Each row is a point. Before rounding, the points of a table are all equally far from one centre. They may lie mostly on one side of it. Write the centre, to within rounding.

Points:
[[  1  46  11]
 [ 46  15  35]
 [ 59  15  -1]
 [ 47  50  11]
 [ 38  32 -24]
 [ 20  49  28]
 [ 27  46  33]
 [ 32  28  41]
 [ 60  15  10]
 [ -2  39  15]]
Centre: [26 22  7]

Points:
[[  5 -14  21  30 -32   9  14  12 -23]
 [ 12  26   7  26   3  24  15  -7 -58]
 [  7  16   6  -7  28   3  17  31 -53]
 [ -8   3  34 -16  -8 -31 -19   9 -46]
 [-27  -6   1 -14 -42  32  12  -1 -20]
 [-21  15  40   5 -22  17  -4 -10 -54]
 [ -1  -5   6  42 -15  16   8  15  -5]
 [-12  43 -21   2  19  10   7  -5 -47]
 [  0   9  34  18 -10 -22   8 -10 -52]
 [ -8 -46  15  27  11  20   0   0 -39]
 [ -8  20 -10  18  16  10   1 -37 -60]
 [-35  24  15  12 -31  13 -13 -11 -15]
 [-15   1 -12  10 -14 -21 -46  -4 -41]
 [-37   9  31 -25  -4   0  16 -22 -38]]
Centre: [  1  -2   4  -6   3  10  -7  -6 -25]

Points:
[[  5  25  40   7   1 -42   8 -31   8  28  -9  11   5  34]
 [  8  31  41  -1  34  -8 -10 -35 -21  -1   8  23   5 -23]
 [ 27  13  60  -3  21 -14 -18 -12 -13  33  -2   4  16   6]
 [ 18  23  17  -8   1  -6  -6 -21   5  42  17 -12 -17  37]
 [-15  40  48 -13   2  -6  14 -21 -32  20  16   8   7  42]
 [ -8  53  18  -7  -3  20   9  -7 -17  25 -12   8 -11 -10]
 [ 16  57  24  -7  15   7  -3  -3 -24   8   9 -23  -4   9]
 [ -1  13  20  39 -13   1 -24  -7  10  22   8  20 -23   3]
 [ 11  36  38  26  -2  -4  20   4   7  27  19  10 -28  26]
 [ 13  41  18  -6  17  -9  26 -15  23  -2 -11  15 -19  18]
 [  4  21  28  -7  -5  -6   5 -10  31  29  -6  -3  10  20]
 [ 35  48  25 -10   3 -20  -5 -26   0  23  25  15  -9  22]
 [  9  39  16 -12  18  -8   5 -56   5  19  12  15 -12  24]
 [  5  24  39 -13  17 -18  -9 -29  23  11  16  -2   3   1]
 [ 19  31  28 -10 -13 -12  30  -2 -16 -12  24  -2 -29  32]
 [ 24  38  49   0 -10 -32  21  -3  -5  30   5  14  -1  24]
 [ 33  20  38   1   0  -7   7   0  21  -5  16 -10  12  26]
 [ 21  52  44  -6  -8  -3  11 -33   5  16  28  20  -5  12]
 [-15  45  32 -13 -13 -19   2 -10   6   6  17  -8 -10   7]
 [ 33  29  16 -15  -7  -8   8 -27  22 -15 -16  17   2   8]]
Centre: [ 10  15  28   6   0  -1   1 -19 -18   5  -2  11  -6  16]

Points, 28 rows:
[[ 14   7  13 -34  12  27 -59  -6  13  -2   9  -7 -28  16  13  10  14 -30
   -2  -9  12 -21 -19 -15]
 [ 30   0 -11   4  25  11 -41 -24   1   1 -15  -5   5  16 -27  19   8  -8
    7   7  -7 -21  -8  -9]
 [ -9  11  12   3  10  -2 -39 -25  38  -7 -10  -9  -2  -2  -7  34  25 -41
  -11  -8   4  -7 -23  -3]
 [ -1  38 -16  -9  33   9 -47 -27  17   0  -2  -1 -17   0   7   7   9 -41
    1  11  -4  -6  -6 -15]
 [  9   4 -10  -5  25 -18 -27 -32  -7   9  -1   4  -6 -14   4  17  -7 -18
    6   8   3 -15  25  -2]
 [-19   9  15   4  37 -13 -36  14   8  10   0  -8 -16  15   4  13  22 -26
   18   1  26 -11 -13 -30]
 [  5  11 -24  -2  27   1 -26   4   9 -10 -25 -27  -8 -12   1   0 -13  10
  -21  -2 -21   0  -3   2]
 [ 24  28   5 -16  36  11 -43  -3  -1   0   1 -21 -19  -5 -17  30 -11 -10
    4  -1 -10 -24 -14   4]
 [ 10  22  -5 -14  47   6 -60  -4  -2   6   5  -6 -17  13  -9   7 -10 -24
    4 -12  14  -9 -20  -4]
 [ 22 -12  -4  -2  15   4 -11 -16  31   7 -43  -5  -8  16  18  29   5 -36
  -11   0  12 -14 -20  -5]
 [ 12   1  -1 -34  23  19 -40  -8  20   3  -1 -25 -26  10 -10   8 -17  -9
   -5   4  20  16  -6 -16]
 [-17   8 -17   0  18  26 -22 -15  -1 -16  -1 -33 -34  -6   0  54 -14 -23
    7  -4 -17  -4 -15   6]
 [-40  13   0 -10  20  21 -48  -6  -7 -18   2  -5  -6 -32  -1  20 -16 -17
   10 -18  14  10  -6 -10]
 [  2   7 -16  -7  19  17 -36 -17  -7   3  -8 -19   9 -11 -30   9 -10 -33
   -3  29  11  -4 -21 -20]
 [  2   0   6 -11  47  -4 -37 -22   0 -11 -12 -21 -16 -33 -16  13  12 -46
    3  -2  -2 -17  -7  -8]
 [ 20  24  16  -5  21 -17 -20  -9   1 -12 -17   1 -26  11  22  43   5 -20
   -5   7  20  -3 -26  -1]
 [ 17  -4  -9  -8  37   9 -46 -19  14  -7   7   2  -2 -17  24   4  16 -40
   14  16  12 -24  -8   0]
 [ 10  -3   5 -11  34  -9  -6 -28   0  16 -15  -4 -13   7   6   1  -4 -40
  -24 -24 -11 -17 -18 -13]
 [ 27  11  -8 -23  27   8 -25  -8   7   8   3   3  -9 -12   0  34   0 -26
  -11 -39  10  -8 -16 -29]
 [ 11  27   5   1  27  17 -46 -11   0  10 -18 -18   5   0 -14  22   8 -30
   -4  15 -15 -34 -20   6]
 [ -5   3  11 -25  12 -11 -28 -13  -3  26 -12 -50  -2  -1  -5  25  -4 -16
   13   1   5 -23 -21  -1]
 [ 15  22   2  -7  40  15 -55 -12 -11   1   3 -11   6  -1 -18  21   6 -15
    4   0  27   4 -20 -14]
 [ -5   8 -13  -1  24   7 -21 -45   6  -2 -25 -24 -23   8   6   8 -18 -31
   12 -22  -3 -17  18 -13]
 [ -7  17  -6  -6  60  15 -23 -25  19 -16 -10  -5  -5  -5   0   4  -3 -33
   24  20   9 -15 -25 -10]
 [-16   8 -15   3  -4   8 -45 -12   6 -18  -3 -13 -30 -11   4  24 -19 -50
   13 -26  12 -15  -4  -2]
 [  7  24   2 -20  20  35 -40 -18   4   4 -20  -2  -5   4   8  32 -12 -49
   18 -10   5 -32  -3   7]
 [  1  21 -27  12  14  -9 -22 -13 -22   3   0 -30   6  -2   6  19  -7  -7
  -27  -2  -7 -19  -7 -19]
 [-13   9 -10 -28  11  -6 -46 -17  -2   8  -3 -27   1  27  14  32  12 -33
    1  -8  10  -7  18 -12]]
Centre: [ -7   1  -2  -8  17  14 -21  -6   0  -8 -10 -11  -9   0   8  16   5 -17
   0  -5   7 -12 -12  -8]

Points:
[[  6 -30  -1  -1 -11  14  19  17  12  22  -7 -36  18  -3  24   2  -6  13
    0  -6  -4  -9 -10 -14]
 [  0 -23   2  -7  11  16  19  17  12   4 -20 -39  32 -14  13   0   3   7
   13 -15  -1 -24  -4  -7]
 [ -4 -23  -3   7  -4  25  11   9  20  -3  -3 -47   8  -9  21  14 -12  24
   18 -23   1 -28  -1 -10]
 [ 16 -14   0   0  -3  11  14   9  11  20  -5 -47  15  -7   7  10  -8  31
   10 -17   1 -21 -20  -5]
 [ 17 -28  -7   2   6  19  -1  21   9  26  -8 -50   2  -2  31   2  -2  10
    6 -14 -13 -22 -16  -7]
 [ 13 -22   4   5   1  10  20  15  30  -7 -12 -38  17 -14  13  10  -4  19
   15 -10   5 -27  -9  -7]
 [ -4 -14 -13  17  -2  20  16  29  15   2  -9 -28  36   9  21   1 -15  16
    5 -15  -3 -21 -19 -11]
 [ 14 -28  -1   3  -3  21   2  18  22  11  -5 -43  18  -2  28   7  -3  18
   -6 -24 -14 -30  -9 -11]
 [ 14 -26  -8   0   8  11  16   8   4   7  10 -53   1   1  29  13   0  20
   -4   1   7 -30  -7   7]
 [ 14 -13  -9   9  -4  23  10  21  15   7 -24 -54  24  -9  25   8  -8  13
  -11 -11   4 -23 -12  -3]
 [  4 -29  -9   8  -8  22   8  22  25   7   6 -38   5   5  19  19  -5  17
    7 -16   0 -11 -14  -6]
 [  7 -29  -9   8   2  12  -4  23  17   1 -10 -32   7 -13  -1   4   6  18
    0 -25  -3 -16 -12  -7]
 [ 12 -36  -5  -1   5  23   9  15  -2  17   1 -49  17   1  17   4   0  11
   -6 -13   1 -42   7  -6]
 [  5 -16   1   8   8  12  29  27  11   6 -17 -36  19 -12  18  20 -12  25
   17 -15  12 -29 -10 -11]
 [ 15 -21 -26   6   7  20  18  18  13  -6 -12 -38  26   0  23  16   5   3
   -1 -32  -2 -21  -1 -15]
 [  1 -38  13   9  -2  16  -2  18   8  -5 -18 -42  11  -6   9   5  -6  11
   17 -18   2 -17 -17  -6]
 [  0 -17  13   9   8  28  12  30  20  -4  -9 -41  25  -4  22  -2  -4  25
    7 -20  -1 -19  -7 -10]
 [ 10 -19   1 -11  -4  21  10  10   4   1   0 -53  22  -5  12   2  -7  23
   11 -25  12 -33 -10 -12]
 [ 13 -13   2  13   1  16  18  17  15  11 -10 -60   6   1  14  11  -2   7
   13  -3  -7 -18 -16  -3]
 [  1 -26   0  10   3  20  19  17  14   5 -18 -42  31  -8  27   1   2  18
    8 -24  11 -17 -10 -11]
 [  4 -29   8  -4   6   3   2  14  13  -4  -1 -37  22   0  18   7   8  15
   21 -12  11 -15  -6 -22]
 [  6  -7  11   1   6   0   8  15   7  13  12 -44   1  -1  11  -5 -10   5
   20 -24  -2 -28  -7   1]
 [ 14 -18   2  -2  14  13  14  20  25  11 -15 -44  20  -1  30  12  -3  24
   21  -8  -2  -3  -1 -12]
 [ -5 -25   7   5   4  15  19  18   2  -5 -16 -38  26  -6  15   2   0  23
   17 -21  -5 -20 -13 -14]
 [  4 -30   2  12  16  30   6  11  15   9 -12 -38  28 -10  11   5   3  14
   -4 -22  -1  -9  -6   1]
 [  7 -30   2  10   7  -1   3   8  25  12  -3 -39  15   8  26  -1   9  11
    2 -26  -5 -31  -6  -8]
 [ 21 -19  -2   5  17  24  10  21  14   8 -15 -37  20 -18  24   4  -5   3
    9 -28  10  -9  -5 -23]
 [ 21 -32   4   2  -8  20  23  23  19   9  -7 -41  20   6  24  14  -1  13
   -3 -18  -2 -21 -12 -16]
 [ -3 -18  -7   0   1   7  15  20  12  12 -14 -37  21  -7  32  -4  14  15
    2 -17  -8 -22  -9  -9]
 [  8 -30   2   3  -3  21  -2  15  10  -6 -15 -32   9  -3  26  15  -2  29
   14 -44  10 -28 -14 -12]
 [ 18 -15   9   3   4  18  22  13  31   8 -11 -31  23  -2  36  23 -10  18
   16  -9  11 -32 -10   0]]
Centre: [ 13 -10  -3   0  10  20   6   9   3   1 -18 -22   3  16  19   4 -10  11
   4 -12   7 -22  -1  -2]

Points (31 x 24):
[[-11  -3  16  15  -7  14 -24 -10  17   3 -23  -8  12   1 -22  21  21  27
   26  10  16  -5 -24 -18]
 [-34  -7  12  23   9 -12 -11 -45 -28   4 -41  17  26  27 -27   8   2  28
   13  -3  -2   4 -28   1]
 [ -6 -23  25  -3  11  -3 -21 -21  24  -8 -32   8  33  -4 -23   6   8   3
   17   3  11   8  -3  -4]
 [ -9 -16  38   6   5 -22 -21 -21  14  -4 -15  -2  25  -3 -18  -1  12  24
   20  14 -20  13   4  -5]
 [-17  -5  28  15   8 -35  -9 -48 -22   4 -22  30  19  21 -16   7  22  22
   15  -2   9 -15 -17  10]
 [-30 -12  35   6  -8  12 -21 -33  -8   7 -23  12  32  11 -46  13 -11  36
   11 -32 -18  -2   2  -9]
 [-22  15  -5  26   3 -21 -19 -37 -15   8 -21 -11  31  23 -27  21   4  36
    4   1  24  16 -19  -4]
 [-23 -29  51 -12  16 -19 -27 -30   2   3 -26 -15  19  12 -27   5   2  10
    0  -3   0 -22 -12   4]
 [-40 -11   1 -19   9 -23 -15  -2  13 -10 -38  26   0  22 -17  -2  16  19
    0  -7  -8  -4  20   2]
 [-33 -26  12   1  -2 -23 -33 -50  -3  -9 -16  -6  17 -10   3  12   2  17
    6   2 -13  -3  -2   8]
 [-35 -15  19 -12  26  -7 -26 -16  -3 -13 -26   3  29  19 -26   0 -10  31
   11   3   0  30 -21   1]
 [-31  -4  17   4  17 -11  -6 -38 -14 -13 -27  25  26  48 -37   5  -7  19
    9  -7 -16   2   8 -20]
 [-13 -15   9  -9  10 -17 -18 -22  -8 -14 -14 -10  12   2 -35  28 -20   0
   23  -2 -14  -1  -6 -12]
 [-17   0   4   5  28  -6  -1 -34   7  12 -27  -2   2   3 -38   8  16  40
   -7 -15  -6   8 -12   4]
 [-32 -17  35  -9  22   3   0 -18 -47   0  -8  12  20  16 -18  -7 -12  60
    0  17  18  13 -10  -9]
 [-22 -21  26  19  19 -20 -16  -4   9   7 -40  32   9  22 -15  15  22  22
    8   5  -7  17   5  -9]
 [-19 -31  22  -4  -3 -27 -36 -14   2  -2  -5  -6  28  14 -20  23   4  37
   13  -3  22   7  -3 -20]
 [-24 -10  40  -6  13 -24 -20 -22   9 -18 -34   5  -6  12 -21  -2  15  12
   11 -14  26  14 -12   0]
 [-13   0  24   0  16 -22 -13 -44   3 -18 -14  -9  16  27 -26  16  -2  43
    1  19   5  10  -1   7]
 [-22 -17  21  17   4 -30  -9 -21  -3 -18 -16 -17  24   7 -27   5  -1  17
   15  17 -21  17 -14 -12]
 [-21  -5 -11  18   4   2 -27 -12 -30 -14  -9   1  26 -25 -19   9  -1  30
  -14   3 -20  27 -27 -12]
 [-33 -28  34 -12   9  -5  -3 -35  -6 -24 -31   0  25  26 -18 -12 -14  16
   14  18  -3  -6  -4   9]
 [-18  -8   2  -6  12  -3 -49 -22  -8 -19 -24  -2  23  37 -35 -12  -4  24
    5  -4  13  -7 -22   3]
 [-34   8  27  38  21 -34 -30 -20 -31 -25  -5   8  21  25 -16   0  -3  26
   26 -11  -5  13   7   7]
 [-21 -35  36   7  20 -12 -16 -32  -1 -21 -17  -9  15  -4 -34   7 -23  32
  -11 -15  13   1 -28 -25]
 [-25   1  35   6  26  -4 -12  -6  -6 -22 -45 -15  13   6  -4  27 -10   8
   23  23  11  11 -10  -6]
 [-37 -27  -2  32  21  -6 -28 -32  -2   7 -25   3  18  14  -3   0   4   2
   23  -3 -10  12  -6 -13]
 [-10 -18  22  15  13  -4  -1 -46 -22 -12 -32  -8  21  17 -33 -15   2   0
    9  -6  13 -17 -23 -18]
 [-34  -5  33  11  11 -22 -18 -24 -13 -24 -25  -2  31  18 -42 -17   7  29
    9   9   2  15  -5 -22]
 [-44  -8   6 -11   2 -11 -17 -45 -12 -16 -22  -3  19  16 -35  12 -18  28
   -6  14  -8  17  -8 -11]
 [-42 -16  19 -26   5 -24 -18 -16   0  -5 -15   6  11  13 -33   1  -8  19
    8   3  27  28  -6  -6]]
Centre: [-26   8  22  17   3  -1  -8  -3  -9  -1  -5  13  15   8  -2   1 -15  16
 -15  -6   9 -13  -3  -5]

Points (28 x 24):
[[ -2  10  -2  37  11   3 -12  22   3 -17 -28  -4  -7 -37  26 -22  -7  28
   20  -6  48  -8 -21   2]
 [-19   3   7  12   8 -27 -15  36  -4 -11 -48  -2   2 -25  26  -6  16 -22
    1 -25  31  -8   9  18]
 [  6   4  24  16   2 -22 -30  35 -24   7 -13   7  -2   1  12   7  14  19
   30 -13  43  14  -2   2]
 [  9  -8  12  41  11 -24 -26   8  16 -13 -22  -9   2  -4  13 -13  -1   3
   16  -2  55 -24 -10 -19]
 [-27  10  22  32  19  -8 -21  31  -2  -9 -39   4 -16  -2  17  -3  23   8
   -3  -7  52  -3 -12 -16]
 [-10   1  19  16  13   5 -33  30 -18 -19 -17  -2 -17  12   1   1  23   5
   -3 -21  51  -8 -26  -8]
 [-11  11  27  16  18  -5 -20 -12  -2 -15 -59  15 -15 -19   5  -6  30  22
   11  -4  39  -8 -20 -10]
 [-20  12   5  11  11 -15 -24  13 -32  -7 -34  11  -9 -19  10 -11  27   8
   16   1  51 -18 -14   2]
 [-22  13  48  44   3 -27 -36  34   6   3 -16 -23  12 -12  -5 -31   6  21
    8 -14  21  -5   0   0]
 [-24  -8  16  34  15 -19 -30  40  19 -12   1 -24 -11  -5   0  -7   0  28
   16 -14  43 -18 -18 -13]
 [  3 -11   8  27   0 -16  -4  17   0  -1 -18  22  -1 -54  15 -24  -4  38
    0 -10  42 -13  -6   7]
 [  3 -35  10  33   8 -11 -17  22 -18 -15  -4  -8 -11   6 -16 -18  28   6
  -11 -24  35  19  -1   5]
 [  1  12  31  16  23  -1 -25  12   3   4 -36  -4  13 -32   7 -13  -1   0
   -9 -26  57  14 -17  -8]
 [  9  -7  21  25   6 -17 -21  10  -5  -5 -27  -9   0 -48   5 -17  18  28
   27 -27  56  -5  -9   1]
 [ 12   4   9  12 -28  -6 -24  26   9 -16 -22 -15  13  -3  25 -26  16  26
    0 -17  40  -8   1 -16]
 [-22 -23  23  11   9   7 -17  11   1 -10 -37 -16 -28 -11  35   6  18   5
   28  -2  37 -37  10  11]
 [ -9  11  30  17  22   2 -41  18  -2 -36 -26   3  -7 -19  24   5  13  16
   30 -27  38   2  -5   7]
 [-11  -7  14   1   6 -26 -18  20  -3 -19 -29  15  -1 -20   9  11  12  42
   -5 -11  50 -26  -9  -7]
 [-17  -1  -8  33  27  -6  -6  17  16 -19 -18 -12 -12 -21   0 -27  -6  24
   19 -31  44   4 -18  15]
 [-21  15  32  26   3 -35  -6  29   5  -7 -17  22 -10  -6   9   8  24  32
    3   8  32  -2 -10 -17]
 [-13 -17  23   2  -8 -19 -35   1 -10 -19 -32  11 -18 -31   7 -15  21  22
   10 -10  52  -2 -40   4]
 [-14   6   8  23   7 -17 -18   8   8 -18 -38  -7 -26 -16   6   8  12   6
   49  -5  47  12   8   3]
 [ 32 -25  17  29   9 -11 -11   9 -15 -12 -32  -5   4   2  34 -15  17   9
   14 -16  28  -2 -23  -3]
 [ -7   4  20  13  16 -12 -19  28   6   2  -8  -6 -12 -15  40 -22  15  18
   34  -6  56  -9 -12   1]
 [ -9   4   2  20  34 -26 -26  19 -17   6 -26  14 -19 -21  11 -18  -4  12
   13  20  33 -16 -24 -21]
 [ -9  18  10  49   5 -14 -32   1 -21 -18 -22   6  -7 -24 -12 -13   9  21
   -7 -11  48  -5  -9  -8]
 [-25  11  31  20   3  15 -12 -11 -26 -13 -33 -19  -1 -20  11  -8 -13  27
   24 -31  20 -21 -19   2]
 [ -9   4  10  15   9 -12 -23  27   0 -21 -11   7  21 -16   1   3  16   6
  -14  -1  60  -2  -2  23]]
Centre: [ -5  -5  20  10   2  -6 -17  10   5  -2 -17 -10 -14 -19   2  -7   4   8
   1  -3   8  -2  -6   5]
